Each row is a point. The points of each table are mixes of a few directions, plus a little noise. How many directions does each table use, and how many do they share? Where both have some left over, give the other angles between the two spaces (their principal angles), to ten degrees, smallest first.

First, 5 rows:
[[  2   1]
 [-56 -36]
 [ 33  22]
 [ 32  21]
 [-12  -8]]
Second, 6 rows:
[[-14  -9]
 [-11  -7]
 [ 23  15]
 [ 40  27]
 [ 22  14]
 [-60 -40]]
Directions: first 1, second 1, shared 1

First (6 x 3):
[[-10  -7  -3]
 [ 16  42  12]
 [  7 -16  -2]
 [-34  29   1]
 [-36   7  -4]
 [ 56 -56  -3]]
Second, 5 rows:
[[-56   0  -9]
 [ 28   0   4]
 [ 15   0   2]
 [-47   0  -7]
 [ 60   0   9]]
Directions: first 2, second 1, shared 1

First:
[[ 18  20  28  -4  -8  -9]
 [ 36  22   9  51  13   3]
 [-28 -20 -15 -30  -6   1]
 [  9   9  11   3  -1  -3]
 [-15 -12 -12 -11   0   2]
 [-20 -11  -2 -32  -9  -3]
 [ -1  -6 -14  15   7   6]
 [ -5   0   7 -18  -7  -4]
 [  6  -2 -12  25  10   6]]
Second (7 x 6):
[[ -6   3   0  14  -1  21]
 [ 17  11  12   8   1  -7]
 [  3   4   9 -10  -4  -7]
 [ 13   5   7   0   1 -15]
 [-34 -44 -60   2  16   7]
 [  8   8  13  -7  -4  -9]
 [ -2  12  19  -6 -10  10]]
Directions: first 2, second 3, shared 2

First:
[[ 18  -5 -44  12   8 -16  -9 -14]
 [ 15  -7 -47   4   2  -8 -19 -15]
 [  1  15  57  29  22 -25  50  21]
 [ -5   3  34   8  -2  -6   5  18]
 [  0   0 -17  -9   0   9  -1 -12]
 [-31   4  30 -42 -20  49   0   0]
 [  0  -4  -4  -1  -7   0 -15   3]
 [  3  -4  -9   1  -4  -3 -12   0]]
Second, 7 rows:
[[ 29  21  -2   0 -17   1   4  -7]
 [-17 -28 -22 -18  22  -7  14  45]
 [ 28  14  -6 -14   7   0   0   3]
 [-25   9  -4   6   7   9  -4   5]
 [ 25   7 -12  -4 -20  -3  16  12]
 [ -5 -13  -1  11 -23  -4  12   3]
 [-33 -10  48  19  24   4 -41 -60]]
Directions: first 3, second 4, shared 0; angles 70, 70, 90

First (9 x 9):
[[-10  15 -33  30  22 -13 -14  -6 -30]
 [ 11 -16  37 -34 -24  14  15   6  34]
 [-11  16 -36  33  24 -14 -15  -6 -33]
 [  6 -10  22 -20 -15   8   9   4  20]
 [ -7  11 -24  22  17 -10 -10  -4 -23]
 [ -4   6 -13  13   9  -5  -6  -2 -12]
 [ 13 -20  44 -41 -29  17  18   8  41]
 [  2  -4   6  -6  -4   3   3   1   6]
 [ -1   1  -3   3   2  -1  -1  -1  -3]]
Second, 10 rows:
[[  5   1 -22  11  13  12 -12  -3   5]
 [  7   8 -17  -2  15   5  -4   2   7]
 [  3  24 -30  -1  29 -12  -2   5  -7]
 [-26 -34  60  19 -57 -12   7 -12 -29]
 [ 14   7 -20 -11  18  14  -4   4  21]
 [ 12   2 -14  -9  12  15  -3   4  20]
 [  8  12  -4 -22  11  -4   9   9  13]
 [-24 -10  55  -2 -40 -34  21  -1 -32]
 [-10 -15  16  16 -19   1  -3  -8 -12]
 [ 10   5 -24   2  17  14  -9   0  12]]
Directions: first 1, second 3, shared 1
